Each point is reached from the start by the listed moves, each made once or not at all, plus a little noise. Say if it took an odd or an even number of moves. Then give how often each move was made.

Moves:
(1): [36 16]
(2): [-12  41]
Start: [ 25 -29]
Points:
[ 60 -15] => odd (1, 0)
[46 32] => even (1, 1)
[10 13] => odd (0, 1)

Moves:
(1): [18  5  6  8  1 10  8 14 21 -5]
(2): [-10  31  10  21 -16  -1 -12  15  -4   1]
(3): [ -5   5  35  -7  19  18  -7 -23   4  -3]
(4): [  3   0  -6  19   4 -18  -9 -14  11  -5]
(5): [-15  14 -11 -16  25   4   8  -3  28 -17]
(6): [-12   0  -1  32  11  15   4   5  -3  -1]
(7): [ -4   4  10  -4   1  -6  20 -11   5   6]
(8): [-11  -7  14  -2   7 -15  -3  19  -6   2]
Start: [  4 -22   3   2  -4  -9  -3  -7  -1 -10]
Points:
[  5 -19  32   1   4 -18  22  15  15  -7] => odd (1, 0, 0, 0, 0, 0, 1, 1)
[-27   6  60  16   6  -6 -23   4  -5  -9] => odd (0, 1, 1, 0, 0, 0, 0, 1)
[  4   6  27  51  -9 -30 -21  29  18 -17] => even (1, 1, 0, 1, 0, 0, 0, 1)
[-29  23  -5  59  19  -9 -10  -3  30 -32] => even (0, 1, 0, 1, 1, 1, 0, 0)
[-27  31  47  -2  25   6   4 -29  31 -23] => even (0, 1, 1, 0, 1, 0, 1, 0)

Moves:
(1): [ 26   0  11   5  10  -8  -4   2 -12   4   4   1   5   1  -2  -6   1  12]
(2): [ -9  18  -2  -5  14 -10  -5  -1  -2  -4   4  -1   7  -2   5  12  -1   0]
(3): [ -8   0  16  -7  -4   7 -17   0   1  10  -1 -12  -3   0   5   1 -11   2]
(4): [  5   7   7  15   7  -3 -12  10  14  -2   4   3  -8   0  -2   6  -4   0]
(5): [ -3  -5  -5  -4   9   7  -7  -7   8  -5  13   1   2 -10  -3  -8  -1   3]
(6): [  1   8   4   0   1  32   5   3  -4  -2 -11   5  10  -1  -7  12  -7   1]
(7): [ -6   7   9   5  -2   2  14  -7   2  -1   7 -10   4  -9  -5 -10   3   5]
(8): [ 0  3  0 -5 12 -1  5 10  7  1 -4  6  4 -7 -3 -3  8  7]
(9): [ 18   0 -10 -10  -5  -1   1   3  10   3  -2  -4   1  -5  10   1  -6 -20]
(10): [ 4 -8 -2  5  4 -3 -3  0 -3 14  2 -4  5 -2 -8  2 -1 -4]
(11): [  2   0   2  -7 -12   3   1   2   0   1   7  -8  -9   6  -4   5   9   4]
(12): [ 3 -2  8  1 -4 -1  0 -6  3  3  1 12  0 -5  0 10 -2  2]
(13): [ -7   6  -4  -5 -14  -4  -4   6   2   0   0  -1  11   2  -2  -8   5   6]
(14): [  3  -2   8   1   5  -8  -2 -12  10   4  -4  -5   5  13  -3  -5   7  -4]
(15): [ -6   3  -8   2  -7   8   7   3  -4  15   8  15   4   7  20  -2   6 -10]
(16): [  2 -10   1   0   3   1   3   4   7   0   0  -6   5   4   9  10  -1   5]
(17): [  0  -2   7   0   1   4  -7   1  -7  -2  -5  -4   5 -11   1   0  19   2]
(18): [ -4   8 -10   1  -3   6  -2  -9   4   7   0  -4  -4  -1   2  -3  10  15]
Start: [  0  -2  -1   9 -11 -14  11 -10  10   4   4   3   7 -16  -1 -17  -4  -6]
Points:
[ -2  25  -2  14  -8  32   8  11  20  22   3  15  11 -23   5  -5  35  14] => odd (0, 0, 0, 1, 0, 1, 0, 1, 0, 0, 1, 0, 0, 0, 1, 0, 1, 1)
[-14  30   5 -18 -20  30 -12 -18  20  25  17 -38  36 -50  -7 -11  14   8] => odd (0, 1, 1, 0, 1, 1, 1, 0, 1, 1, 1, 0, 1, 0, 0, 0, 1, 1)
[  6   9   3   3  -8  -9  23 -20  35  28  35  -9  33 -11   8 -47  44  39] => even (1, 0, 0, 0, 1, 0, 1, 1, 0, 0, 1, 0, 1, 1, 1, 1, 0, 1)
[  0  37   3  -2 -12  10 -18   5  41  15  -5 -14  27 -21  15  17 -17   4] => even (0, 1, 1, 1, 0, 1, 0, 0, 1, 0, 0, 0, 1, 0, 0, 1, 0, 1)
[-25  17   8  -2  -3  -2 -10 -30  21  25  35 -30   9 -33  -9 -18   5  19] => odd (0, 1, 1, 0, 1, 0, 1, 0, 0, 1, 1, 0, 0, 0, 0, 0, 0, 1)
[ -6  23   3  23  -1 -17   8 -10  33  22  29 -25   6 -20  -6   3  11  17] => odd (0, 1, 0, 1, 0, 0, 1, 0, 0, 1, 1, 0, 0, 0, 0, 1, 0, 1)
[ 24  23  21  -4  18 -24   4 -18  34  25   8 -29  33 -23  20 -22   8  18] => odd (1, 1, 1, 0, 0, 0, 1, 1, 1, 0, 0, 0, 0, 1, 0, 1, 0, 1)
[  7  20  38  26 -22 -10  -7  -7  12  32  28  11  19 -19  15 -25  -8  13] => odd (1, 0, 1, 1, 0, 0, 1, 0, 0, 0, 0, 1, 1, 0, 1, 0, 0, 0)
[ -8   8   4  18  -7  -4   4  -7  52  35  34 -12  32 -24   2 -29  60  26] => even (0, 0, 0, 1, 1, 0, 1, 1, 0, 1, 1, 0, 1, 1, 1, 1, 1, 1)

Moves:
(1): [ 8 -2  2 -1  0  0  7 -6  3  2 -1  1 -2  2 -4  0 -6  3  3  0  2  8  0  2
  2  1]
(2): [ -3  13   0  -5  12  11  -7  -8   6 -10  -4 -13   8  -7  -6  -5   3  -2
   7   2  10  -9  -6  -1 -14  -7]
(3): [  8   6   8  -8  -1 -11  -3  -5  -7   8   4  -7  -8  -1   3 -10  -9   0
  -4  11  -3   3   3 -11  -6  -5]
(4): [ 4  3 -3  3  4 -3  1  4  4 -1 -4  1  2 -5  6 -4 -2 -4 -5 -9 -1  4 -1 -3
  1  7]
(5): [  8  -7  -1 -11  16   5   1  11  -3   0  -1  -1  -2  -3   2  -8  -1   7
   4  -4  -2   7   1   7  -6   0]
(6): [-1 -6  1 -1 10  5  6  0 -1 -7 -4  3 -6  0  3 -6  1 -1 -4  4 -6  0 -6 -1
  6 -4]
(7): [-15  -3   9   3  15 -10  10  -5  -1  -8  -1   5 -10  -8   0  -5  -4   4
  -5 -13   7  -2   9   0   0   3]
(8): [  2   0   1   0  -1  -9   0   9  -1 -17  -3   4  -8  -8  -7  -1  -2  -5
  -3  -5  -4  -9  -1  -3   0  -9]
(9): [ -2   2   9  -8  -3   5   0   3  14   8   0   1 -11  -1  -3  14   3  -8
   1   2  -6  -2   7   1  -4  -1]
(10): [ -3   2  -3   2   2   0   3   8  -7  23   3   1   0  10 -14 -12  -3  -9
   8   7  -6   9  -4   4   0   2]
(11): [  1  12 -15   1 -10  12  15  -5 -16  -1  15 -11   4  -7  10  15   7 -13
   3 -10  -4  -4  -3   6  -7   8]
(12): [  5   5   5  -4 -10  -1   1  -1  -6  -3   4   5   1  -8   2   6  13  -4
  -4  -2   7   1   0  -1  -2   2]
(13): [ -4 -10   9  -1  -4  -7   0  -3   2   0  11  -3  10  -1   0  -3  -3  -9
  -2  -6  -7   4   1  -6   1  -3]
(14): [ 0  2  5  1  3  1 -3  0 -3 -4  3  1 -4  9  3 -4  1 -2  1 -6  3 -6 -2  5
 -2  3]
(15): [ 1  0 -3 -5  3  2  4  3  1 -2 -2  0  0  4  9  0  1 -5  7 -2  5  3  6 -5
  7  2]
(16): [  4   3   0   9   6   0  -1  -2 -13  -1  -4   0   7  -1   2  11  -1  -5
   5   4   0   4  -5   8   3  -5]
(17): [  3  -4   2  -1   1 -12  -1  -6   4  -7  -8 -14  -4   0  -6  -1  11  -2
  -3 -10  -8   1  -3   9  11   6]
(18): [-2 -2  7  4  1 -1 14  8 -5  1  3  1  4  7  0  2  0  8 -4  3  0 -4  3 -1
 -5 -3]
(19): [ 7  3 -6  7 14  7 -8  4  8 -6 15 -3 -8  2 -4 -5  7 -3  7 13 11  5  3  2
  4  2]
(20): [  2  -2  -5  -7   4 -10   1   0   7   7   1   2   0   7   0  -2   0  -4
  -5   1   8   3  -3   1   4  -1]
(21): [ 0 -3  3  4 -5  4  1  8 -1 11  1 -5  0 -4  0  4  0  1  1 -4  7  1 -7 -3
  6 -4]
(22): [-10   9   8  -8  -1   0  -3   7   9 -10  -1   3  -4  -3   0   0   5   5
   3  -8  -3  13  -6   2  10 -10]
(23): [ -3   1  -2  -2   4   7  -2   2   0  -2   0   2   1   5  -5  -3  -4   1
 -10   2   4   1   6  -1   1  -2]
(24): [  7   3  -3   8  -9   3   7   3   3   2   2  -1   2 -10   3 -16  -5   4
   2   1  -7  -4   5  22   9  -6]
Start: [ 17   0   7 -12   4 -11   1   6  -3  -4   5   6  -4   3 -13  11   4 -11
  -3 -18   2 -15   7   4  -3   5]
Points:
[ 33  32   9 -43  45 -10  32  13 -22   2   8  -1 -20 -18 -17   6   0 -54
  -1 -34  20   2  14  10 -20   2] => odd (1, 1, 1, 1, 1, 0, 1, 1, 1, 1, 1, 1, 0, 0, 1, 1, 0, 0, 0, 1, 0, 0, 1, 0)
[  8  11  12 -13 -11  15  27  27  12  -4  26  -5  -4 -23   2  14   9 -38
 -16 -45 -19   0   2  22  19 -10] => odd (0, 0, 0, 1, 0, 1, 0, 0, 1, 0, 1, 0, 1, 0, 0, 0, 0, 0, 0, 0, 1, 1, 1, 1)
[ 27  -9  32 -23  10 -32  25  20 -10   7  22   4  -5  13  13  -5   6 -37
 -24 -29  18  -5   0 -21   7   0] => even (0, 0, 1, 1, 0, 1, 0, 0, 0, 0, 0, 1, 1, 1, 1, 0, 0, 1, 0, 1, 1, 0, 0, 0)
[ 47  26   7 -19  39   9  13  19 -14 -45  14 -34 -22 -33 -23 -13  10 -22
  11 -24   2   3 -13  39  16 -29] => even (1, 1, 1, 0, 1, 1, 0, 1, 0, 0, 1, 0, 0, 0, 0, 1, 1, 0, 1, 0, 1, 1, 1, 1)
[ 23  60  12 -24  31  -3  11  31 -13 -11  36  -5 -19   3 -26  15  21 -55
  -5 -13  21  -5  -3  11 -18 -14] => odd (0, 1, 1, 1, 0, 0, 0, 1, 1, 1, 1, 1, 0, 1, 0, 1, 0, 1, 1, 1, 0, 1, 1, 0)
[-14   9  32 -13  34  -2  14  12   7 -21  13   3  -5   0 -27 -43  -6 -18
  -5 -33  -2  -9   7  32   9 -21] => odd (0, 1, 0, 0, 0, 1, 1, 0, 0, 1, 0, 0, 1, 1, 0, 0, 0, 0, 0, 0, 0, 1, 1, 1)
[ 39  27   8   3  19  26  35  23   8 -25  26 -16 -21 -20 -12   6  11 -35
   8 -28   7 -31   0  33  -7  -8] => even (1, 1, 0, 1, 0, 1, 0, 1, 1, 0, 1, 0, 0, 1, 0, 0, 0, 1, 1, 0, 1, 0, 0, 1)
[ 41 -30  23 -11  25 -27  37  24   9   0   4  -9  -4   4  -7 -26   1  -8
 -15 -50 -10  -1  -2  37  28  -2] => odd (1, 0, 0, 1, 1, 1, 0, 0, 0, 0, 0, 0, 1, 1, 0, 0, 1, 1, 0, 1, 1, 0, 0, 1)
[ 54  14  20 -10  -1 -48  10  10 -23   7   2  -1 -18   3 -32 -16   0 -36
  -3 -17  -2  -5  -7  40  16 -11] => even (1, 0, 1, 0, 0, 0, 0, 1, 0, 1, 0, 1, 0, 1, 0, 1, 1, 0, 0, 1, 0, 0, 0, 1)
[ 23  23  24 -17  27 -10   1  22  23 -13  28  -2 -11   4 -41 -10   8 -42
  27 -12   6   4  -6  45   9 -30] => even (1, 1, 0, 0, 0, 0, 0, 1, 1, 1, 0, 0, 1, 1, 0, 1, 0, 0, 1, 1, 0, 1, 0, 1)
[ 48  27   4 -31  20   5  20  44  15  -6  33  -7 -41 -12   0  -9   0 -36
   0 -37  16   7  16  29  22  -9] => odd (1, 0, 1, 1, 1, 0, 0, 1, 1, 0, 1, 0, 0, 1, 1, 0, 0, 0, 1, 1, 1, 1, 1, 1)

Moves:
(1): [  5  12  -1   6   6   0   3  -1  -4   4 -11  -7   6   1   5   4  -6   3
  -4  -2  -2  -3   1  -1]
(2): [-18   8   2  -6   3   3  -5   7  -1  -2  -3  -3   7  15   7   0  -6   0
  15   4   2  -3  -7  15]
(3): [ 5 -3  5  1 -6  3  3  7 -5 -7 -3 -4  4 -5  4 -5  5 -7  3 -9  5  6  5 -5]
(4): [ -5   6   6   4  -9  15   8   3  -3   0  -6  11  -2   8   2   1  -3   6
   2  -8 -14  -1  -6   2]
(5): [ 6 -3 -6  4  7 -4  0  2 -2 -1  4 -6 -1  5 -9  0  1 -3  9 -1 -2  4  4 -2]
(6): [ 7 -5 -4  8 -2 12 -5 -4 -1  6  5  8  0  8  4  9 -1  5 -1  5 11 -2  5  0]
(7): [  3   0   9   4  -2 -12  -3   5   9  -9  -2 -11  -2  -3  -2  11  -8   4
  -8   3  -4  11   9   0]
(8): [  2  -3   1   4   8  -2   0   3   4   0  -1   1  -4   3   2  -5   5   5
  -9  -2  -5 -11  -3   0]
(9): [ -5   0   6  17  -1   5   8   4   1   3  12   1  -2   6   9  -6   8   0
   1  12   2  -1  -3 -21]
(10): [  6  19   9  12   7  14  -7   6  -8  10   8   3  -8 -10  19  -7  -1   8
  -2  -6 -14   4   1   7]
(11): [  2 -10   0   5  -6 -11  -1   2  -1   2   5  -8  12  -9  -3   7   1  10
  11   9  -2  -7   1  -2]
(12): [  9   2   3   4   2   4  12   3 -10  25   1   4  11   6   4   9  -4 -18
   7 -10  13   5  -7   4]
(13): [ 0  5 -6 10  4 -1 -1 -6  7  5 -3  0 10  3  4 -6 -8  1  6 -1  5  0 -3  7]
(14): [ -6   0  -2   4   7  -6   3   3 -13   3  13   7   4   1  12  -1 -13   1
  -8  -1  -6  -7   3  -3]
(15): [-5  5 -7  8  3  6 17  0 -5  3  3  4  4 -2  0 -7 14 -4  6  5  4 -6  8  9]
(16): [-12  -6   5   7  -1  -2  -8   5   3  -3   2   0  -1  -6  -4  11   6  -7
 -11  -2   0  11   0  -3]
(17): [ 10   7  -5  -6  12 -10   1  -4   8   9  -3  10  19   1  -1  11   3   0
 -10  -1   6  11  -1  -4]
(18): [ 3 -2  1 -1 17 -9 -3 -2 -7  4 -2  4  5  3 -8 -2 -8  9 -6 11  4 -4 -4 -4]
(19): [ -6  -3  -5 -10  -7  -2  -2  -1  -2  -1 -14  -9  -2   0   4  -4  -3   0
   4   0   0  12   1  12]
(20): [  9  13   3   1 -12 -12   0  -4 -11  20  12  11  12   8   4  -4   8 -13
  -9  -1   7  11   0  -5]
(21): [  8  15  -1  -4  -4  -3   4  10  -4   4  10   1   4 -11   2  12  -2   5
  -9 -13   7  13 -11  -2]
(22): [ 5 -2 -2 -1 -1  0 -5  1 -2 -9  2  2  2  3  0 -1 -4 -6 -3 10 -2 -2 -9 11]
(23): [ 4  7  0  5 -5 -6  0  0 -4 -2 -4  7 -4  3  6  6  3  0 15 -4  3  3 -3  3]
(24): [  0   2   2  -3   4  -2   2  -8  -4   1   2  -9  -5   1   6   0  -3   6
   2 -13  -3   1  -3   5]
Start: [ 17  -4   6   1 -19  -1   2   1   8   0 -12 -14   7   7  -1  -4  -4  -1
 -10  -2   8  -3   5  -5]
Points:
[ 17  60  22  52   7   6  24  38 -34  53  -1  12  49  28  58  41 -25   9
 -20 -12  25  37 -11   7] => even (1, 1, 0, 1, 0, 1, 1, 0, 1, 1, 0, 1, 0, 1, 1, 1, 1, 1, 1, 0, 1, 0, 1, 0)
[ 58  32  29  22 -19 -33  11  13 -48  49  -2   6  53  16  46  19 -32  -3
 -11 -23  -1  43 -11  17] => even (0, 0, 1, 1, 0, 0, 1, 0, 0, 1, 1, 1, 0, 1, 0, 0, 1, 1, 1, 1, 0, 1, 1, 1)
[ 45   3   9  41  15 -19  16   6   0  13   6 -24  28  22  29  13 -13  11
 -35 -12  13   6  23 -38] => even (1, 0, 1, 0, 1, 1, 1, 1, 1, 0, 0, 0, 0, 1, 0, 0, 1, 0, 0, 0, 0, 0, 0, 1)
[ 45  18  -7  38   1  -9  12  13 -12  14 -24   1  41  11  18 -18   1  14
  15  -2  -3   7  -7  29] => odd (0, 0, 1, 1, 1, 0, 0, 1, 0, 1, 1, 0, 1, 0, 1, 0, 1, 1, 1, 0, 0, 1, 1, 0)
[ 36  36  19  52  -7  20  30  14   1  36  -1   8  39  20  35   3  -7 -11
 -10  -1   1  18  -5  11] => odd (0, 0, 0, 1, 0, 0, 1, 0, 1, 1, 0, 1, 1, 0, 1, 0, 1, 0, 0, 0, 0, 1, 0, 0)
[ 15   2  -3  -2 -21 -21 -10  16 -15   5   6 -16  51   7  28  35 -22   5
 -17 -15  25  29 -11  16] => odd (0, 1, 1, 0, 0, 1, 0, 0, 0, 0, 1, 0, 0, 1, 0, 1, 1, 0, 1, 0, 1, 1, 0, 1)
[ 20  28  22  29  15  -9  -1  10 -20  34  19 -11   9  37  30 -27  -2   9
 -10   5  -2  -2 -11  -8] => even (0, 1, 0, 0, 1, 0, 0, 1, 1, 1, 0, 0, 0, 0, 0, 0, 0, 1, 0, 1, 0, 0, 0, 1)
